Rows are points. Before rounding, the points of a table are all equally far from one centre. They may lie mostly on one side of it. Where is the centre, to within rounding?

Points, 8 rows:
[[ 0.18  0.54  0.12]
 [-0.09  0.34 -1.03]
 [-0.03  0.65 -0.02]
 [ 0.41 -0.44 -0.84]
 [ 0.15  0.44  0.22]
 [-0.02 -0.03  0.34]
 [-0.25  0.43 -0.91]
 [-0.41  0.48 -0.08]]
Centre: [ 0.07  0.02 -0.39]

Points, 11 rows:
[[-0.58  0.09  0.98 -0.04 -0.16 -0.18]
 [-0.83  0.18  0.37  0.69  0.10 -0.37]
 [-0.45  0.40 -0.55 -0.15  0.31  0.05]
 [ 0.21 -0.41  0.31  0.25 -0.77 -0.50]
 [-0.20 -0.07 -0.44  0.81  0.10 -0.57]
 [-0.76 -0.26  0.38  0.02 -0.24 -0.72]
 [-0.40  0.11  0.42  0.20  0.36 -0.93]
 [ 0.53 -0.13  0.51  0.62 -0.54 -0.12]
 [-0.79 -0.50 -0.23  0.08 -0.44 -0.20]
 [ 0.19  0.02 -0.06  0.84 -0.56 -0.37]
 [ 0.31 -0.18 -0.05  0.37 -0.63  0.54]]
Centre: [-0.08 -0.10  0.15  0.16  0.04 -0.06]

Points, 15 rows:
[[ 0.34  0.52 -0.19  0.33  1.10  0.15  0.31 -0.03 -0.87  0.18 -0.12]
 [ 0.30  0.62 -0.21  0.46  0.59  0.26  0.36 -0.11 -1.07  0.15 -0.26]
 [-0.33  0.51 -0.57  0.13  0.67  0.22  0.27  0.16 -1.05  0.11 -0.25]
 [ 0.06  0.56 -0.26  0.27  0.31  0.21  0.39  0.29 -0.68  0.56 -0.01]
 [ 0.18  0.69 -0.47 -0.06  0.83  0.62  0.01  0.31 -0.57  0.02 -0.36]
 [ 0.17  0.32 -0.72  0.18  0.75 -0.08  0.87 -0.11 -0.54 -0.27 -0.09]
 [ 0.22 -0.26 -0.48  0.26  0.53  0.27  0.61  0.23 -0.75  0.13 -0.23]
 [-0.11  0.57 -0.76 -0.25  0.70 -0.13  0.61  0.27 -0.71  0.26 -0.03]
 [ 0.09  0.33 -0.55  0.01  0.63  0.55  0.58  0.16 -0.82  0.58 -0.46]
 [-0.44  0.24 -0.42 -0.32  0.62 -0.05 -0.22 -0.02 -0.79  0.34 -0.54]
 [-0.18  0.21 -0.13 -0.12  0.28  0.41  0.15  0.55 -0.88  0.09 -0.51]
 [-0.13  0.30 -0.18  0.22  0.43 -0.11  0.35  0.36 -1.00  0.14 -0.43]
 [ 0.37  0.28 -0.83 -0.02  0.42  0.10  0.53  0.28 -0.71  0.32 -0.25]
 [-0.15  0.08 -0.20  0.00  0.47  0.04  0.03  0.24 -0.90  0.51  0.26]
 [-0.04  0.13 -0.30  0.63  0.68  0.28  0.41 -0.30 -0.51  0.34 -0.20]]
Centre: [ 0.09  0.27 -0.12 -0.34  0.49  0.21  0.36 -0.27 -0.53  0.01 -0.17]

Points:
[[ 0.14  0.69  0.68 -0.27  0.41  0.45 -0.34 -0.47  0.47  0.50  0.02 -0.42
   0.52 -0.53]
 [-0.25  0.49  0.56 -0.51  0.24  0.15 -0.43 -0.02  0.82  0.41  0.04 -0.46
   0.39 -0.88]
 [-0.20  0.60  0.46 -0.20 -0.02  0.50 -0.49 -0.39  0.24  0.46  0.28 -0.20
   0.29 -0.45]
 [ 0.24  0.57  0.66 -0.40  0.23  0.54 -0.10 -0.13  0.66  0.34  0.08 -0.78
   0.39 -0.54]
 [ 0.17  0.78  0.51 -0.61  0.47  0.32 -0.45 -0.27  0.54  0.54  0.24 -0.38
   0.27 -0.41]
 [-0.07  0.77  0.80 -0.23  0.54  0.30 -0.30 -0.16  0.03  0.85  0.02 -0.31
   0.21 -0.45]
 [ 0.02  0.68  0.62 -0.58  0.80  0.62 -0.46 -0.28 -0.18  0.39 -0.01 -0.63
   0.33 -0.48]
 [-0.32  0.50  0.45 -0.23  0.49  0.80 -0.45 -0.03  0.27  0.31  0.33 -0.41
   0.49 -0.30]
 [-0.37  0.49  0.58 -0.74 -0.11  0.30 -0.77 -0.37  0.48  0.42  0.01 -0.69
   0.57  0.04]
 [ 0.12  0.54  0.63 -0.14  0.37  0.36 -0.01 -0.27  0.26  0.49  0.32 -0.35
   0.25 -0.64]
 [-0.13  0.59  0.31 -0.76 -0.06  0.17 -0.52 -0.37  0.32  0.54 -0.06 -0.48
   0.78 -0.47]
 [ 0.19  0.32  0.69 -0.50  0.42  0.60 -0.40  0.04  0.34  0.23  0.11 -0.68
   0.33 -0.69]
 [-0.06  0.31  0.26 -0.43 -0.27  0.30 -0.45 -0.07  0.19  0.52  0.13 -0.46
   0.55 -0.62]
 [-0.24  0.18  0.84 -0.35  0.52  0.37 -0.23 -0.21  0.66  0.40  0.20 -0.28
   0.27 -0.81]
 [-0.07  0.42  0.62 -0.49  0.43  0.10 -0.69 -0.10  0.30  0.56  0.21 -0.37
   0.60 -0.33]
 [ 0.02  0.30  0.61 -0.39  0.20  0.61 -0.35 -0.22  0.28  0.82  0.18 -0.47
   0.57 -0.53]
 [-0.10  0.40  0.31 -0.65  0.05  0.16 -0.56 -0.24  0.14 -0.13  0.03 -0.40
   0.63 -0.47]
 [ 0.41  0.53  0.35 -0.29  0.68  0.16 -0.43 -0.39  0.35  0.41 -0.05 -0.09
   0.42 -0.39]
 [-0.24  0.74  0.85 -0.55  0.03  0.40 -0.51 -0.31  0.18  0.37  0.19 -0.52
   0.21 -0.28]]
Centre: [-0.39  0.15  0.13 -0.43  0.44  0.21 -0.13 -0.33  0.31  0.44 -0.44 -0.69
 -0.05 -0.18]
